Each row is a point. Examples show where two turns around zero, p and q, send a point. Where does a point land after both, in the order given? Backwards means that the second turn is done in reverse. Each puzzle has new turns, and all numbers are rounded.

Turn p:
29; 7; 4 -> 4; 0; 30
-32; -5; -46 -> 12; -37; -40
18; 0; 39 -> -14; 32; 25
-5; -5; -62 -> 17; -58; -17
0; -33; 43 -> -46; 29; 4
-10; 35; 22 -> 26; 34; -2
Turn q:
24; -3; -3 -> -21; -4; 12
-26; 35; 20 -> 16; 38; -25
37; -22; -42 -> -17; -27; 51
30; -11; 14 -> -33; -11; -2
-65; 2; 10 -> 55; 5; -35
Where do these land?
p, then q: -52; 23; 6 -> 0; 19; 54
p, then q: 9; 46; -18 -> -49; -4; 10
q, then p backwards: 36; 36; 7 -> 6; -20; 47
q, then p: -28; -25; 4 -> -17; -29; 17
q, then p: 34; -34; -10 -> -39; 12; -27
q, then p backwards: -1; -46; 12 -> -6; -20; -43

Turn p:
-15; 9; 44; -16; 0; 34 -> -11; 31; 17; 5; 44; -19
33; -13; -42; 9; -28; -23 -> 22; -40; -30; -25; -21; 19
-36; 30; 26; 11; 8; 28 -> -18; 24; 45; 16; 25; 8
11; -10; 6; 11; 24; 16 -> -14; -11; 12; 0; -4; -27
-13; 9; 20; 15; -10; -31 -> -9; 29; 3; -16; -16; 22
13; 10; -12; -17; 12; -7 -> 25; -2; -2; 9; -10; -10
7; -35; -41; -12; -6; -17 -> 5; -31; -44; 11; -18; 6
Turn q:
-10; 5; 14; -2; -31; 0 -> -7; -13; -31; -7; 2; 6
33; -42; -39; 18; 40; 65 -> 15; 0; 70; 24; 70; -4
-10; 24; 3; 13; -9; -7 -> -14; -5; -12; 12; -17; 13
1; -24; 13; 18; -15; -33 -> -6; -32; -3; -17; -19; -27
23; -16; 9; 15; 38; 26 -> 2; -2; 51; -10; 19; 13
-19; 4; 9; -27; -11; -20 -> 0; 17; -30; -16; -14; -10
16; 30; 5; -24; -19; -20 -> 28; 4; -29; -1; -25; 15
-12; 26; -16; -11; -4; -23 -> 3; 17; -20; 18; -27; -4
-20; -7; 1; -1; 12; 13 -> -19; 14; 5; -3; 13; -3
Where do these land?
p, then q: -8; -2; 19; -14; -11; -4 -> 1; 16; 4; 16; -9; 12
p, then q backwards: -3; -18; 11; 42; -15; -42 -> -24; 25; 52; 1; 9; -17
p, then q: -10; -24; 10; -7; 9; 27 -> -24; 10; 14; 5; -19; -19
p, then q: 13; 76; -56; 9; -33; -16 -> 48; -36; 22; -36; 58; 42
q, then p: -11; 29; 7; 15; 20; 23 -> -18; 3; 30; 9; 29; 4
q, then p: 22; -14; 16; -3; 12; 27 -> 1; 12; 4; 7; 9; -39
p, then q: -1; -16; 3; -17; -2; 10 -> -2; 6; 13; 14; -10; -12
q, then p: -6; -24; -11; -16; 12; 16 -> 11; 19; 14; 7; -22; -13
q, then p: 4; -6; 2; -9; 8; -41 -> 21; 11; -23; -22; 2; 18

Turn p:
-16; -14; 9; -6; 24; 26; 14; -28 -> -2; 3; -34; -6; 26; 9; 26; 14
-5; -12; -5; 0; 21; -9; 21; -30 -> -20; -3; -28; -13; 24; 2; 3; -11
5; 4; 1; -24; -27; -20; -6; 2 -> 5; 9; 19; 21; -1; 6; -7; -28
-9; 10; -12; -14; -16; -9; 12; 35 -> -6; 23; 22; 6; -16; 21; -21; 2
-6; -15; 31; 8; 27; 17; 18; -13 -> -16; -1; -17; -16; 11; 0; 41; 14
21; 32; -7; 15; -2; 13; -11; -8 -> 6; -25; -14; 18; -25; -13; -8; 7
-19; 5; 2; 11; -27; -22; -11; 27 -> -1; 25; 34; 5; -9; -19; -18; 2
9; 21; -17; -6; 17; 7; -31; -4 -> 32; -9; -22; -2; -19; -5; -13; -4
30; -22; 14; 16; 19; -4; -1; -6 -> -6; -32; 4; -26; 3; -7; 20; -8
-10; -7; -17; 1; -37; 0; -4; 26 -> 6; 11; 36; 14; 5; 5; -25; 13
Turn q:
-5; 16; -76; -4; -4; -6; 16; 17 -> -25; 26; 30; 17; -36; -17; -45; -23
13; 6; 26; 6; 32; -12; 2; -7 -> -15; 5; -22; -9; 19; 1; 29; -9
5; -17; 17; 9; -14; 2; -35; 19 -> 18; -23; -7; 27; 0; -11; 16; 21
14; 10; 14; -8; -11; -4; 17; 1 -> 20; 14; -11; -7; 10; 1; -3; -11
-9; 5; 23; 14; 13; 13; 7; 5 -> -1; 3; -18; -13; -10; 13; 19; 10
-1; -18; -42; 9; -11; 5; 17; -17 -> -5; -8; 38; -16; -20; -12; -18; -16
0; -10; 6; -26; 13; 7; -1; 13 -> -5; -17; -21; 8; 3; 13; -12; -8
-20; -2; 5; 5; -9; -17; 6; -18 -> -3; 4; 9; -21; 13; -9; -6; 19
4; 10; 25; -5; -10; 12; -30; -12 -> 17; -5; 4; 16; 21; 21; 18; 17
Where do these land?
q, then p: -18; 0; 9; 25; -5; -20; 13; 22 -> -4; 15; 18; 5; -16; 8; -30; -17
q, then p: 14; -16; 19; -29; -23; 6; 6; -19 -> 20; -32; -11; -21; 4; 13; 18; -11
q, then p backwards: 10; 21; 16; -22; 19; 19; -10; 13 -> 0; 11; -4; -36; 2; 14; 20; -17
q, then p backwards: -17; 2; -26; -24; -29; -20; -6; 16 -> -15; 15; -36; 17; -30; -5; -10; 3
q, then p: 8; 16; 8; -8; -22; -23; -11; 16 -> -4; -16; -4; -17; -27; -16; -16; -5
p, then q backwards: 18; -9; -9; 15; 21; 11; 12; 0 -> -20; -24; 14; -3; 12; 7; 4; -7
p, then q backwards: 3; 6; 10; 0; 17; -22; -16; 3 -> 14; -6; -6; 15; 1; -1; 26; 4
q, then p backwards: 17; 11; -3; 5; 27; 28; 10; -36 -> 18; -25; 21; -31; 10; -17; 21; 15
q, then p: -14; 0; 0; 8; 16; 0; 16; 11 -> 6; 16; 3; 14; 6; 7; -17; 0
q, then p backwards: -21; -30; -25; 28; -21; 20; -13; -27 -> 32; -14; 9; 30; -15; 8; -9; 44

Turn p:
-10; -20; 14; -18; -9; 34; 10; 1; 1; -14; 17 -> -18; 3; -26; -13; 19; -9; -6; 18; 3; -1; -29
9; 0; 3; -4; -4; 1; -9; 9; -1; 40; 16 -> 16; 9; 0; 18; -2; -18; 14; -14; 10; 22; -15
-9; -11; 14; -1; 17; 15; 2; 7; 21; -15; -11 -> -1; -1; 14; -15; 18; -6; -19; 13; -8; -13; -13
-8; -1; 1; -34; 8; -3; 12; -23; -3; -9; -18 -> -29; 5; -2; -10; 5; 9; -3; -16; -32; -2; -2
-10; 26; 4; 11; -30; -9; 17; -8; 2; -9; -1 -> -2; -2; -14; -25; -7; 3; 15; -15; 17; -17; 20
4; 9; 14; 11; 21; 7; 8; 0; -15; 15; -14 -> 8; 18; 12; -9; -9; -18; 0; 9; -15; 12; 12
-8; 0; -72; 5; -9; -6; -2; 4; 12; -19; -6 -> -16; -51; 15; 15; -24; 32; 22; 9; 3; -21; -6
-9; -17; 9; 11; 17; -11; -44; 7; 8; -10; 32 -> 13; -10; -1; 29; 3; -2; -49; 1; 23; 4; -9
27; 34; 8; -7; -1; -9; -11; 2; 2; -2; 0 -> -8; 9; 18; -1; 12; 6; 5; -14; 19; 20; 25
-8; 13; 5; 6; -22; -3; -5; 6; -8; -11; -10 -> 7; -14; -12; -18; 2; 6; 2; -4; 7; 2; 17
22; -21; -26; 13; 13; 0; 5; -20; -9; 41; -9 -> 8; 8; 10; 42; -16; -16; 29; 6; -28; -1; 0
-8; -6; 7; -3; 8; -5; 3; 9; 0; -12; 15 -> 0; 7; -4; -4; -4; 9; -18; 4; 8; -1; -12
9; -6; 19; 9; -10; -11; 14; 5; -10; 6; -9 -> 21; 20; -10; -7; 4; 4; 8; 1; -6; -1; 10
Turn q:
11; 15; -20; -16; -16; -10; -21; 16; -14; 11; 27 -> -16; -16; 1; 39; 5; 14; 1; -12; -3; -17; -20
1; -13; -4; -13; -4; 13; 9; 2; 14; -25; 6 -> -5; 16; 8; -7; -16; -2; -24; -10; -7; -7; 6
-25; 7; 11; 13; -7; 19; 14; 7; 1; 2; -2 -> -8; 4; 3; -22; -16; -3; 13; 6; -9; 16; -15
-3; -24; 18; 4; -21; -10; -13; 12; 18; 5; 1 -> -28; 17; -22; -4; -1; 16; 3; -3; 11; 3; 14
-7; 26; -12; 11; -2; 11; -3; -26; 23; 2; 7 -> -3; -33; 23; -16; -16; 5; -3; 8; 12; -2; 3
24; -24; -18; 6; -18; 9; 16; 26; -7; -1; -21 -> -2; 13; -19; -16; 15; -9; 5; -40; -18; -17; -1
-10; -10; 8; 11; 23; -19; -9; 18; -20; 10; -21 -> 22; 17; -15; 12; 14; -3; 27; -3; 9; 20; 1
7; 17; 25; -9; 23; 3; -19; 4; 4; -20; 20 -> -13; 10; 30; 26; 3; -12; -13; 14; 6; 18; 9
18; 29; -12; -21; -13; -6; -7; 6; 8; -27; -18 -> -4; -26; -1; 16; -3; -15; -30; -28; -7; 13; 7
-23; -7; -18; 15; 17; 15; 16; -12; -23; 8; 4 -> 31; 5; 11; -12; -14; 0; 24; 11; -9; -13; -16
-18; 19; 5; 4; 21; -3; 20; -18; 20; 23; -15 -> 21; -17; 6; -30; 7; 8; -3; 20; 18; 22; -11
20; -21; 6; 0; -7; -15; 10; -25; -9; -12; 27 -> -5; 9; -9; 8; 0; -14; -14; 24; 3; -39; 10
4; -15; 12; -5; 5; -8; -12; -10; -15; 21; -14 -> 11; 2; -16; 6; 20; 13; 13; 14; -7; 3; 15
Where do these land?
q, then p: -13; -8; 3; 12; -25; -15; 4; -11; -3; 1; 7 -> -2; -22; -5; -7; -5; 19; 14; 3; 5; -10; -13
p, then q backwards: -13; 4; 1; -15; -59; 16; 2; -13; -3; -9; -21 -> 19; -4; -3; 27; -36; -9; 2; -3; -5; 33; -36
p, then q: 2; 12; 18; 14; 22; -10; 2; -5; -1; -3; -3 -> -21; -10; 6; 22; 0; -2; -4; 12; 4; 6; 1
p, then q backwards: 13; -3; 4; 1; 15; -1; -30; -9; 2; -21; 3 -> 21; 9; 13; -24; 6; -8; -15; -7; 12; -4; 7
q, then p: -15; -1; -16; 29; 15; -8; -11; -9; -9; -3; 10 -> 4; 19; 0; -11; 15; 12; 17; 3; 14; -25; -1
p, then q: 59; 4; -3; -13; 7; -13; -10; -3; -2; -13; -14 -> -9; 12; 41; -14; 8; -8; 25; 28; 2; 10; -24
p, then q: -12; 9; -8; -12; 5; 0; 7; 0; 19; -20; 11 -> 2; 7; 1; -6; -21; 12; -9; 1; -6; 20; 15
q, then p: -1; -3; -17; -16; 27; 4; 4; 8; 2; -7; -15 -> -7; 15; 7; 17; 16; -13; 4; -2; 2; 11; 22
p, then q backwards: -1; 14; -10; -16; -7; 23; 10; -5; -2; -1; 7 -> -3; 10; 15; 22; -17; 2; 2; 11; 5; 7; 5
q, then p: -9; -10; -1; 10; 8; 8; 5; -8; 17; 14; 3 -> -13; 4; 5; -14; 17; -1; 3; -2; 3; 7; -15
p, then q: -5; -9; 3; 16; -20; 12; 6; 3; -2; -21; 2 -> 4; 15; 9; 6; -5; 3; -14; -27; 3; -6; -5
p, then q: 9; -11; 15; -11; 14; -9; 4; 1; -13; 8; 8 -> 0; -25; 7; 5; 8; -2; 15; -1; -4; 9; -5
q, then p: -14; 2; 11; 0; -1; -7; 7; 51; -4; 76; 3 -> -17; -4; 47; -32; -15; -32; 22; 19; -55; -4; -13

Turn p:
18; -8; 56; 30; -4; 11; 38; -14; -15; -17; -1; 12 -> 1; 9; -14; -5; 30; -25; -3; 32; 8; -40; 37; -32
-4; -37; 22; -5; -32; 33; 34; 17; -43; 36; 47; -4 -> -29; 17; -3; 18; -20; -46; -68; 16; 1; -12; 40; 16
21; 20; 45; 13; -42; 24; -22; 47; 18; 15; 29; 18 -> 32; -9; -2; 14; -38; 0; 0; -3; 31; -22; 71; 22
15; 35; -38; 20; 19; 30; -14; -1; -34; 44; -34; 43 -> -66; 14; 8; -18; -39; 21; 35; -43; -6; -22; 8; -16
20; 37; -28; 33; 26; -52; 8; 18; 16; -16; 41; -16 -> 23; 34; -17; -2; -10; 1; 39; 21; 46; -11; -50; 33
4; -27; 4; -22; -4; 1; 8; -4; -51; -30; -13; -8 -> -36; -33; -27; 7; 27; -11; -19; 18; -17; 0; -4; 2
-19; -33; -2; 16; -9; 28; -21; -43; 16; -28; 57; -19 -> 12; 32; -16; 25; 27; 15; -42; 9; 34; 54; 11; -18
-21; -12; 20; -5; 20; 21; -27; 29; 2; 20; -11; -16 -> 5; -29; 23; 26; -32; 14; -20; 0; -1; -6; -2; -21
-49; 1; 14; -26; -21; 26; 33; 43; -12; 12; -3; 42 -> -24; -32; 56; -34; -16; -25; -25; 13; 3; -2; 37; 18
26; -10; -34; -6; 30; -10; -17; -33; 26; -16; -9; 18 -> 0; 18; -1; 1; 41; 40; 17; -33; -2; 2; -27; 1
-28; -14; -33; 5; 19; -53; -38; 11; 20; -8; -34; -28 -> 25; -16; 1; -6; -17; 48; 12; 18; -30; 22; -61; 4
5; 15; 45; -1; -30; -40; -36; -28; 31; 7; -30; 2 -> 52; -2; -3; 14; 6; 15; 46; 10; -47; 10; 32; -9
-16; 27; -4; -18; 24; -10; -3; -35; -4; -41; -33; -22 -> -3; -29; -5; -4; 32; -8; 37; 1; -6; 30; -35; -32
25; -22; -35; 17; -19; 38; 48; -18; -6; -12; 18; -22 -> -13; 29; -43; -29; 17; -29; -47; -24; 20; 1; -7; -7
0; 28; -32; -50; 22; -48; 10; 12; 35; 32; -24; 1 -> 21; -5; 43; -8; -8; -10; 37; -33; -34; -4; -50; 39
Turn q:
7; -7; -26; -4; 12; 20; 32; -43; 8; -6; 1; 4 -> -20; 12; -32; -14; -9; 6; 10; -32; 12; -30; -2; 16
-13; 9; 2; 18; -40; 19; -25; 19; -25; 36; -15; -19 -> -1; 26; 32; -1; 28; -8; 8; 51; 4; -2; 29; -4
16; -20; 24; 1; 40; -45; 4; -42; 15; 17; 9; -11 -> 4; -17; 12; 36; -21; 7; 8; -37; -2; -41; -35; -29
41; 4; 17; -50; 29; -33; 54; -40; 18; 13; 35; 28 -> -18; -28; -18; -5; -70; 8; -41; -36; -20; -52; -31; -6
-33; 42; 9; 29; -36; -9; -19; 29; -19; -7; -11; -15 -> 26; 36; 17; 16; 9; 16; -5; 47; 12; 41; 16; -1
-37; -1; -3; 54; 23; 45; 4; 38; -34; -29; -25; 38 -> 20; -13; -44; -20; 11; -6; 39; 16; 42; 53; 50; -21
-15; 5; -27; -25; -25; -35; -9; 36; 10; 12; -30; -50 -> 12; 18; 31; 1; 61; 15; -49; 13; 1; 4; -22; 3
26; 5; 26; -22; 41; -3; 29; -38; 5; 0; 20; -30 -> 16; -12; 14; 10; -40; 2; -10; -48; 11; -46; -6; 14
-27; -5; 3; 18; -52; -9; -16; 13; -1; 1; -39; 2 -> 9; 19; -13; 18; 41; 5; 6; 55; -7; 11; -4; 0
20; -36; -11; 6; 27; 26; 32; 11; -1; 5; 44; 33 -> -37; -33; -18; -32; -31; -41; 8; -20; 21; 1; -2; -9
26; 21; -9; -27; -28; -8; -44; 26; 7; 17; -50; -12 -> -6; -11; 32; 8; 50; 33; -23; 26; -41; 2; 20; 13
-5; 1; 26; -31; 41; -2; 14; -37; 58; 13; 33; 1 -> 15; -20; 13; -25; -45; 16; 17; -35; -12; -35; -53; 7
43; 24; -15; 5; -44; -33; -27; 14; 38; 1; -11; -34 -> -33; 3; 42; 39; 26; 33; -25; 18; -15; 14; -23; 37
-10; -39; 19; 4; 5; 40; 4; 4; -31; -49; 22; 28 -> 17; -13; -42; -7; -17; -61; 26; -10; -1; 24; 23; 12
-39; -4; -35; 23; 7; 28; -32; 10; -49; -24; 14; 36 -> -2; 33; -26; -24; 9; -27; 31; -9; -5; 55; 41; -30
Where do these land?
q, then p: -3; -13; 30; 3; -25; 24; 24; 46; 76; -20; 11; 23 -> -9; -28; 35; -36; -3; 31; -36; -19; -53; -42; 11; 32
p, then q: -17; 2; 17; 5; -10; -3; -40; -13; -29; -7; -46; 10 -> 4; 18; 5; -23; 11; -54; -6; 4; 37; -12; 13; -3
q, then p backwards: -9; 44; 13; -3; 5; -1; -35; -15; -2; -6; 1; -31 -> -9; -4; 5; -3; 0; -17; -25; -8; 43; 32; 11; 23
p, then q: 46; 18; -31; 3; 33; 24; -18; -5; -12; 2; -35; 23 -> 24; 38; -45; -14; 3; 3; 24; -27; 17; -25; -6; 27
p, then q: 1; -3; -44; -52; 2; -50; 2; -1; -15; 25; 28; 44 -> 23; -9; -51; -17; -40; 21; 17; 35; -15; 3; 27; -51
p, then q: -26; 35; -32; 5; -3; -15; -4; -41; -9; 25; -44; -18 -> 16; 36; -3; -2; 12; 2; -44; 22; 17; -54; 21; -11
q, then p: 13; -40; -1; 15; -51; 27; 24; 31; 0; -21; 64; -9 -> 25; 6; 46; -28; -17; 25; 34; 36; -47; -3; -1; 49
q, then p backwards: 20; 17; -8; -66; -6; -45; 34; -18; -52; 26; -9; 19 -> 20; -77; 18; 28; -15; 40; 18; 9; -13; 43; -23; -16
p, then q: -31; 11; 5; 8; 30; 25; -16; -5; -19; 42; -13; -27 -> 21; 34; 19; 33; 22; -8; 5; 39; 20; -14; -6; 13
p, then q: 1; -5; 30; 51; -7; -19; 9; 26; 31; 8; 19; -10 -> -23; -24; 18; 10; -7; 8; -27; 9; -9; 35; 7; 49
p, then q backwards: -34; 32; 13; 21; 29; 9; -6; -48; -29; -14; -18; 7 -> -15; -16; -20; 51; 3; -11; -34; 11; -6; 37; 7; 33
q, then p backwards: -8; -35; 5; 18; 3; 5; 19; 48; 24; -43; 17; -31 -> -14; 24; -21; -42; 3; 2; 17; 13; 14; -42; 39; -34
p, then q: 46; -63; 3; -9; 0; 18; 6; -5; 38; -15; 24; 0 -> -18; -12; 15; 9; -8; 24; 49; -55; -25; 25; 26; 5
